Rows are points. The window is the flat piece filled in between its corners: a triangle in 3 columns, a solid with four corners in 4, and so on. A path goes straight from each point to the next, and from the last back to the first. After which points does the path pass through the window?

Window (4 x 4):
[[-73  70 -29 -14]
 [-14  -2 -26  20]
 [ 15 -18  20  48]
 [-38   7  -2  -8]]
Path:
(1): [-16  20 -25 -26]
(2): [-31  58 -35 -10]
(3): [-108   44  -11    2]
(4): [-92  50 -55  31]
(5): [-37  48 -11 -21]
(6): [ 6  2  6 21]
(7): [-47 -13   1  60]
(8): [-63  30  -7  20]
(9): [-14  38 -15  -3]
(10): [ 24  32 -11  35]
(11): [-33 -31  12  41]
(12): [-75  -4  29  27]
Through the window after points: 2, 4, 6, 8, 12

Window (6 x 6):
[[ -7  42 -54 -16 -46  12]
 [  8 -43  50  76  46  15]
 [ 56 -22  52  19  18  36]
 [ 30 -48  25  51  18 -45]
 [ -3 -45  -3  -5 -11  18]
 [-34  51 -11 -64 -40   4]]
Path:
(1): [ 36 -44   4  28  41 -13]
(2): [-19   3   4  -3  67 -12]
(3): [ 22 -38  20  34 -45  54]
(4): [-14 -47 100  77   1  17]
(5): [ 88 -34 -26  19  47  12]
(6): [  7   0 -21 -18   5  32]
(7): [ -7  23 -19  27 -45  -6]
(8): [ 38  13  96  -3 -46  21]
(9): [ 29 -51 -26  39  72  22]
(10): [-15 -42 -13 -25  23  32]
(11): [ 15  -1  13   7 -28  25]
(12): [ -8  -5  39  53 -58  24]
Through the window after points: 6, 8

Window (6 x 6):
[[  15  -18  -63  -42 -110   22]
 [  -7   -6   51   24  -16  -19]
 [   8  -22   -7   -5  -19   41]
 [  42   54   48   82   36  -15]
 [  -4    2    6  -19   28  -37]
 [  19   74   65   27   19    9]]
Path:
(1): [-30  38   6  44  11  32]
(2): [ -9  15 -11  26  -1  17]
(3): [ 41 -68  48 -53 -44  29]
(4): [ 36   7  74  -7  44 -44]
(5): [-18  17  38  41  -8   0]
(6): [-31 -19   4  29  23  -2]
(7): [107  75  39 -15 -15 -13]
(8): [67 27 57 65 17  1]
(9): [-40  55  14  48  23 -37]
(10): [ -2  -6 -15   9 -43  47]
(11): [ 46 -17  11 -29   7 -23]
(12): [ 24 -33   2  -4 -25   2]
Through the window after points: 2, 6, 8, 10

Window, 8 rows:
[[-25  37  68  23 -62 -15 -46  18]
 [  4 -26  16  -5  49  -6  40 -61]
 [ 50  41  60  42 -33 -23   7  -4]
 [ 10   2   8 -40 -34 -25  12  33]
 [ 15  10 -25  17 -36  39 -38  57]
 [ 32  -4 -35  52 -43 -36 -52  -2]
 [-43 -67  -9 -10 106 -27  80  46]
 [ 45 -40  32  41 -61  -1 -78  37]]
Path:
(1): [-51 -92  12  13  -6  -6  77   8]
(2): [  2  -7  42  41 -91  14  -4  24]
(3): [  8  18  12   9 -10  -6 -64  34]
(4): [ 19  45  67  38  16 -50 -43  -7]
(5): [ -2 -33  -8 -23 -70  30  49  16]
(6): [  4   1   6   4 -60   7   4  47]
(7): [ 29   3  10 -10  17 -30 -45   2]
(8): [ 25 -49  17   7  78 -51 -31  10]
(9): [-16   1 -10  -3 -35  22  35  48]
(10): [ 26 -34 -29  66 -68  27  34  25]
(11): [ 12   6  -5  15  -5 -43 -57   8]
(12): [ 36  14   5   6  26 -27  -2  27]
Through the window after points: 2, 4, 6, 8, 10

Window (8 x 8):
[[ -67   29  -24   42  -15   44   72   24]
 [  10   44  -17   -9   29   35   10   -7]
 [  30   97   64  -44   15  -71  -45   27]
 [ -46  -30    1   11 -118   13   -5  -34]
 [   9  -15  -23   30  -50   30   29   37]
 [ -20  -13    6   26  -22   -6   66  -19]
 [   9   41   62   20   21  -16  -50   11]
 [   7   17   -3  -12   -5  -77  -94    9]]
Path:
(1): [ 13  77   2   7 -51 -29  -7   2]
(2): [-20 -24  -7  -3 -18 -20 -25  15]
(3): [-81  32  47 -51 -16  54  37  35]
(4): [ 10   8  -5  36 -38 -55 -24  -8]
(5): [ 11  82  -4  36  -3 -52 -63 -18]
(6): [  1   7  45 -41  -1 -16  -7  29]
(7): [-52 -55  50  -6  22   6 -21  11]
(8): [ 18  77  -1   7 -23 -35   3 -10]
(9): [ -8  69  17  45  -2  -1 -42 -13]
(10): [ 13   1  26 -24   3  -1 -10  29]
(11): [-25 -15  -4 -12 -30  33 -31  32]
(12): [  42   78   28   26   31 -100  -14  -30]
Through the window after points: 5, 11

Window (9 x 9):
[[ -6  32  49  19 -13   8  21 -58  66]
 [-14 -15   9  44 -14   0  40  11  70]
 [ 15  21   7 -70 -22  35 -15  -7  17]
 [102 -28 -28  61   8 -29 -46   6 -12]
 [  8 -82  68 102 -13 -47  47 -16 -30]
 [ -8 -54   6  70 -17 -96  36 -27 -18]
 [ 28 -12 -68  -8  28  39 -47 -26 -26]
 [-12   6 -34   4 -21  12 -86  -1 -43]
 [ 28  18   1 -12  64   8 -37  14  42]]
Path:
(1): [ 17  37  11   6   2  -1 -15 -17  -3]
(2): [ 20 -87 -20   0   3   9 -47 -27   6]
(3): [ 15 -72  28  35   6 -13  -1 -12  26]
(4): [ 12  -7  14  29 -10 -16  11 -13 -24]
(5): [ 14  72 -40  -2  12 -22  16  -9 -18]
(6): [ 46 -89  10  14 -25  27 -93  -2   3]
(7): [-17 -47  31  18 -22 -23 -15  -3  20]
(8): [  9  28 -11  54  12 -12  47 -50   3]
(9): [-59  43  -9   7 -14  32  15   6 -68]
(10): [ 71 -48  24  44  20 -27   3 -33 112]
(11): [  23 -106  -14   45    6   -4    5  -38   49]
(12): [25 39  9 32 -7 -9 -9 12 -6]
Through the window after points: 3, 5, 11

Window:
[[   7  -45    7   44 -104   20   40   58  -25]
 [ -40    4    0   14   55  -37  -32  -39  -11]
 [  26   44    1  -18   41  -33   12  -49  -33]
 [  26  -76   60   15   38   74   31   -8   93]
 [  42   26    1    2   15  -68  -80  -51  -56]
 [   7  -89   49  -15  -51   -6   45   55  -20]
 [  -6    2  -23  -35   -1  -50  -28  -76   24]
 [ -13  -54   61   21  -85   11   34  -19  -45]
 [  -8  -22   91  -21    4   70   12   34   82]]
Path:
(1): [ 16  10  -8 -44  17   3 -24 -36   6]
(2): [ 19 -12   4 -27   2  -4 -20 -37 -33]
(3): [  5 -14  21   4 -14 -56 -22 -17  14]
(4): [ 15   4  25  17  11 -33   5 -21   1]
(5): [ -4  15  -9 -39 -10  13 -27 -57 -24]
(6): [  5 -74  45 -50   3  54   0  23 -71]
(7): [ 30  32   1  56 -56 -52  26 -29  33]
(8): [ -7 -45  39  43   0 -18  11 -17  13]
(9): [ -5   9  16 -59  29  45 -22 -24  -2]
(10): [ 43  10 -37 -32  46  44 -37 -21 -32]
(11): [  5   3  35   5   7 -41  -6 -25   6]
(12): [ 10  -6  69  33  19 -58  63  -1  17]
(13): [ 18  -3 -26 -45   7   7 -47 -22 -28]
(14): [  3 -66   6 -47 -39  68  39  10 -18]
(15): [  8 -31  56  66 -15 -63   3  21  31]
(16): [-11 -37  52  44 -26 -37  47 -25  18]
Through the window after points: 2, 8, 14, 16

Window:
[[ 87 -23  11  29  -2 -67  -8   9  -4 -16 -56]
 [-22  55  10 -43   7 -92 -22  56 -38 -49 -70]
 [-19  31 -42 -50  65  17  50  48  24 -47 -53]
 [-27  -7 -82 -20 -11  27  34 -48  -3  25 -59]
 [ 17 -38   9 -18   0 -49 -33  11 -19  -6  61]
 [  5  50 -46  46  -6 -46 -57  14  43  43  33]
 [-59  10  -3  36  46 -57 -46  55 -13  57 -40]
 [ 49 -31 -18  -7 -43   6  66  24  55   7 -13]
 [-17  -5  -9  25  -7 -18  81   8 -72 -23 -25]
 [ 31  52  -6  29  18  54   6  58 -83  63  44]
 [  4 -17  -7  -1 -24   3   2 -49  75 -22 -59]]
Path:
(1): [ 22 -10  -9  11 -13 -49 -19  34 -23 -27 -55]
(2): [  8   1 -10  30 -13  25 -17  33 -12  -8 -11]
(3): [ 25  42 -28 -42  36  -8  78  33 -14  40  -4]
(4): [ 69   8   2 -95  56 -35  39  -2   8  38  -8]
(5): [-27 -19 -17  92 -48  -8 -41  32 -51 -22  23]
(6): [ -3  10 -20  16  -3   5  -7  16 -33  -7 -30]
(7): [ -2  -5 -49 -33  12  -5  89 -18  -4  46   7]
(8): [ 17  39   6 -14  14 -10  94 -20 -18  51  -3]
(9): [-11 -22 -18  34 -13 -24  27  26 -55 -44 -36]
(10): [-23 -17 -40  15  -3  -4  -6  38  12 -12   6]
(11): [ 17  91 -14 -26   9 -49   2 -32  20  47 -64]
(12): [ 26  44  18 -31  32 -75  11   8   0  -5 -22]
Through the window after points: 2, 4, 6, 8, 12

Window:
[[  -2  -24   -8  -11   54  -57  -97   42   38    8   54]
 [ -41    7   55   81   -2   14   -5  -50   24 -103   21]
 [  16  -59  -24  -17   39  -11    3  -87    2   27   12]
 [  66  -42   20   40  -13   26  -31    2    9  -95  -13]
 [ -22  -34    3   30  -17  -18   -3  -47  -46  -25   65]
 [ -91   58  -23   41   70   45  -93   23   -8   22  -56]
 [  32  -17  -43  -27   61  -58    3  -47  -15  -10   -9]
 [ -23  -24   32  -63  -79   23  -47   -8  -46  -13  -36]
 [ -21  -37   53   33   -3  -29  -14  -35  -43   -1    3]
 [   1   44   28   48   19   -8  -37   13   11   20   35]
 [  -5  -29    8    6 -107   -8  -26   65    0  -25  -69]]
Path:
(1): [ 21 -44  36 -36   8  17  19  12 -17 -37 -13]
(2): [  7 -18 -36  89  13 -17 -73 -93  24 -21  19]
(3): [ -4 -27  13  26 -31 -12 -57 -10  -5 -18 -11]
(4): [ -7  41  -1  22  45  50  49  66  -3 -64   3]
(5): [ 10 -54   9   2 -10  34  24  -9  -1 -44  19]
(6): [  18   13   23   22  -23  -85 -101  -34  -18    7   -1]
(7): [  5   6  -3  20  17 -37 -43 -25 -12  -1   1]
(8): [-34 -34  34  -3  22  54  34  18   3  -9   3]
(9): [-27  -9  11  10   0   2 -24  35  -8 -32  -8]
(10): [  6  -2  19  37  -2 -42 -83 -38  -2  23   7]
(11): [ 15  -2  -4   5 -38 -22 -37 -22  -9  -4 -17]
(12): [-99 -32  11 -32  74  -3   3  42 -26  -3  -9]
(13): [-37 -14  60 -21  10  22 -22  28 -47 -52  -1]
(14): [ -8 -21  -1  -4 -64  -4 -38 -44 -15  -5  -5]
(15): [-17   5  14  71 -27 -49 -69 -53  40 -17 -51]
(16): [  0 -52  23 -45 -10  20   9  56 -61 -22  31]
Through the window after points: 1, 3, 7, 13, 15

Window (12 x 12):
[[  11   27   15   59  -31    7   20  -26  -20  -36   57   57]
 [ -58   33   79   26  -12  -16    3  -74   30   18   29   -5]
 [ -13   23   25  -51  -11  -27  -38    6  -17   15   38   64]
 [ -26  -14  -14  -14   24  -32  -14  -98   24   44  -47   42]
 [ -15  -41  -15   14   16  -10  -10   93  -15  -26   25   54]
 [ -67  -23   39   43   -8   40    2  -61  -64   50   37   57]
 [   7  -25  -10  -36   15   67   15   22   14   47   13   53]
 [  56  -52   23  -38    4  -49  -86  -34   30  -68   10  -18]
 [ -47   34   15  -42    0   65  -29   20   22  -62  -16  -31]
 [  75 -111   16   15  -65   -1  -47   43  -34  -12  -49   30]
 [ -19  -37   -4  -20  -59  -19  -53  -22  -29   18   27  -44]
 [ -14   24   24 -110   28   -2   43  -67   -8    5    9   -5]]
Path:
(1): [-13 -18   1   7   8 -21 -29  26 -29  15  23  -5]
(2): [ 17  11 -31  -2   3  -8  -1   4 -43  41  20 -11]
(3): [-82 -17  80 -36 -20  35 -16 -34  55 -20  -6 111]
(4): [-85   2  36 -82 -12 -14  -4 -25 -16 -42  27  52]
(5): [ 43  13   4 -21  16  20  -1 -21   3  30  -3 -20]
(6): [  8   1   1 -16  19  24  12   5 -22  14   3  29]
(7): [-24 -36  15 -22 -24  33 -12 -13  22  23  39  55]
(8): [-10 -53  -2 -35 -58  13 -23  -1  10 -38  15  44]
Through the window after points: 4, 6, 8

Window:
[[ 15  19  26  17 -45 -17  22   8 -36   5  35 -88]
 [-18  35 -61 -43   3  25   5   9  39  24 -12  50]
 [ 33 -53   0  17 -10 -11   6  -3 -85 -31   6 -37]
 [-53 -19 -24  49 -25 -38  21   4 -69 -10  13 -49]
 [-49   1 -13 -51  20  33 -41  -2   5  87  14  35]
 [-63 -62  75  38 -13 108  71  29 -13  26  22  17]
 [-66 -53  89  23   2  50  10   0  54   0 -10 -16]
 [-63 -23  92  38 -25  96  10  37  -8  21 -65 -32]
 [-44  47   7 -88  12 -30  -6  24  -3  41  -8  83]
 [ -6  49  16  44   5  -1 -24 -15 -66 -50  38 -53]
 [-47  49  -1 -65 -61  14 -56 -26  40  57  -8 108]
 [ 29  17  14  82  -5 -47 -14  25 -46   8  17 -25]]
Path:
(1): [-28  -5  21   7 -14  11 -22  49 -15  23  11  -9]
(2): [  7  34  51   2 -10  64  63 -91 -10 -13 -12 -19]
(3): [  0  19  18  11  -3 -26  -5 -41  -9  44 -23  14]
(4): [-27 -12  -7 -23 -36  32 -21  38 -26 -10  24  24]
(5): [ -8 -40  -8  25 -35  44 -20  53   2  -3  26 -49]
(6): [ -6  77  52 -26 -10 -59  43 -53 -58  44  12 -28]
(7): [-34   0  37  15  17  20   8 -10 -15  47 -11  11]
(8): [-35 -21   3 -13 -45  63  -8  41 -21 -12  39 -21]
(9): [-30   7  -4  -2  -8 -14 -20  27 -18  -8  19 -11]
(10): [ 29  41  24   3  -7  50  56 -35 -72  58 -23  35]
(11): [-32 -11  -5  24 -23 -33  17 -37 -42  20 -45   0]
(12): [-31 -11  -5  10  -8   4   1  42 -47 -15  51 -34]
(13): [-30  16  18  10 -19 -37 -31  36 -23  -4  54  -4]
(14): [ 74   6 -18  95  19  36  45 -30 -26  52 -96 -11]
(15): [  5  20  11  50  19 -46  70 -30 -66 -13 -44 -13]
(16): [-26  21   4 -10 -23  17 -28  20 -25  12  34 -11]
Through the window after points: 3, 5, 7, 11, 13

Window, 14 rows:
[[  17  -48   -9  -69   19   13  -67   12  -45  -68   -5   12  -28   23]
 [   0  -20   25  -25   -3   16  -34   15    1  -56  -21  -18  -17  -79]
 [   7   -6  -81   10   19   23  -32   48   38  -11   45  -76  -62   47]
 [ -15   28   -9  -62   21  -46   29  -15  -29  -18  -61  -19  -46   -2]
 [  14    7  -49   -1  -16   -8  -10   17   72  -59   -2   59  -64   70]
 [ -12 -105  -27  -16  -25   28   -4   32   71   61   72  -16  -47   17]
 [  -6   48   -1   21  -63   -7  -13   26   28   57   21  -33   -8   19]
 [  35   18   31   29   25   65   45   -9   -4   51   -3   71   28   43]
 [   2   24   44   -2  -36   25   48  -55    9  -50  -60  -12   18   53]
 [ -81  -92   38   20   14  -76   31   32   27   44   43   -1  -42    7]
 [  36   20  -53    9  -14   27   69   52  -35   12   29   66   49   11]
 [  15    1   12  -26  -34  -19   52  -10  -29  -33   72  -46  -75  -21]
 [   4    3    0   26  -31   45  -18  -61  -46  -19  -42   36   23  -42]
 [  38  -76   17   16   29  -90   51   -1   -5   36   43   10   23  -52]]
Path:
(1): [ 17 -45 -13  38 -11   4  18  22  -2   1 -35   5 -20 -13]
(2): [ -37   26   38 -106   26  -12  -36  -17   14  -46   63   15  -26   30]
(3): [-14   8 -36 -65  13  13  18   5  22  -4  51  -5  17   2]
(4): [ 17 -43  32  61 -22 -22  21  27   9  22 -18  -8 -84  43]
(5): [ 23 -18 -13  19  -5  23   5  36  -4  14  -2   1 -16  18]
(6): [-18  -1 -10 -35  -8   4  -2 -43  57 -72  59  -2 -17  -1]
(7): [-23   1   5 -39  22  -8   0 -25  26   0  33 -36  -3  14]
(8): [ 16 -93   0  39 -39 -31  24  77 -49  -1   8  63 -56  -9]
(9): [ 54 -25  43  25 -64  30  43  28  -3  15 -66  -6 -44  51]
(10): [-42  33 -35 -35  27 -28 -15 -35 -15 -14  57  -2   1 -47]
(11): [-70 -49 -12 -15  67  10 -12 -10  38 -54  40 -28  82   5]
(12): [ 27 -13 -11   8 -33   2  12  24  -5  30  -7  27 -40   7]
Through the window after points: 1, 7, 9
